Each row of a before or after table is a point. The points were changed in one or more steps. Then noise was added and the rows were shuffled. The steps act on columns, c1 being the first. Name the steps. A step turns or swaps two columns, mirrors them in a line or flattens them onto one, adds a multiple of one to another, or multiplies or shifts one. Angles are multiples of 10 degrees, from the lower column toward the higher: turns from -170 to 170, lines from 10 to 170 but not 90. Use the fewest steps. Two steps may share a column if one is a turn and the other turns, adds or multiplies; they go together, in the order done. Otherwise the lowest column goes first.

Before, 10 rows:
[[ 2.9  0.6]
 [-0.2  2.4]
 [-0.4  2.6]
 [ 8.3 -1.4]
 [ 7.1  0.0]
 [-0.1 -2.1]
 [ 3.2  1.7]
 [ 3.0  3.0]
 [ 3.6 -2.3]
 [-1.6  0.5]]
After (10 x 2):
[[ 3.2 -2.2]
 [-2.5  0.7]
 [ 1.8  0.9]
 [-3.7  2.2]
 [ 7.5 -2.5]
 [10.3 -1.2]
 [ 0.5  1.7]
 [-4.1  2.5]
 [ 7.2 -0.1]
 [-1.6  2.5]]
Steps: add -1.5 times c2 to c1

Before:
[[-3.1 -2.8 -0.5 -1.1 -2.8  5.9]
 [-3.6  1.7 -2.3 -2.2  5.1  6.5]
 [ 0.6 -1.1  3.4  3.4 -1.4  0.5]
 [ 4.8  3.4 -2.4  5.8 -3.3  6.7]
 [ 5.8  2.5 -2.6 -0.3 -1.1 -3.7]
 [-3.1  2.6  2.1  1.0 -4.6 -3.3]
 [ 2.4  3.4 -2.9 -4.3 -3.7 -0.4]
 [ 0.7  1.6  1.8  4.1 -2.7 -2.7]
 [ 3.8 -2.1  0.4  0.2 -2.3  2.6]
 [ 1.6 -0.4 -3.8  1.0  2.8 -0.9]
 [ 0.9 -5.7 -1.0  3.9  3.1 -1.1]
 [ 3.1 -5.4 -2.9 -3.6  2.1 -1.0]
 [ 3.0 -0.2 -3.1 -3.1  0.1  5.3]]
After, 13 rows:
[[-5.1  2.9 -0.3  4.1  1.0  4.6]
 [ 1.4  2.4  1.7  0.3  2.5 -4.6]
 [ 2.7 -6.8 -4.0 -0.3 -2.6 -1.2]
 [ 7.6 -4.8 -2.3  8.6  4.3  0.1]
 [ 8.7 -5.6 -2.7 -2.5  1.9 -1.8]
 [ 1.2  6.4  3.4  2.7  1.3 -2.2]
 [ 1.6  2.0 -0.8  2.0 -5.2 -3.3]
 [ 6.7  3.1  0.5  2.3  0.9  1.1]
 [ 5.3 -4.1 -3.2  2.1 -0.1  5.2]
 [ 5.0 -1.0 -2.7 -3.0 -4.8  2.0]
 [ 3.9 -5.5 -3.2 -3.1  5.4  2.8]
 [-4.8  3.5  2.7 -1.6  5.0 -2.6]
 [-5.6 -7.1 -2.0  3.8 -3.7  5.6]]
Steps: multiply c1 by 1.6; turn c2 and c5 by 150 degrees; add 1.5 times c3 to c2; turn c4 and c6 by -50 degrees
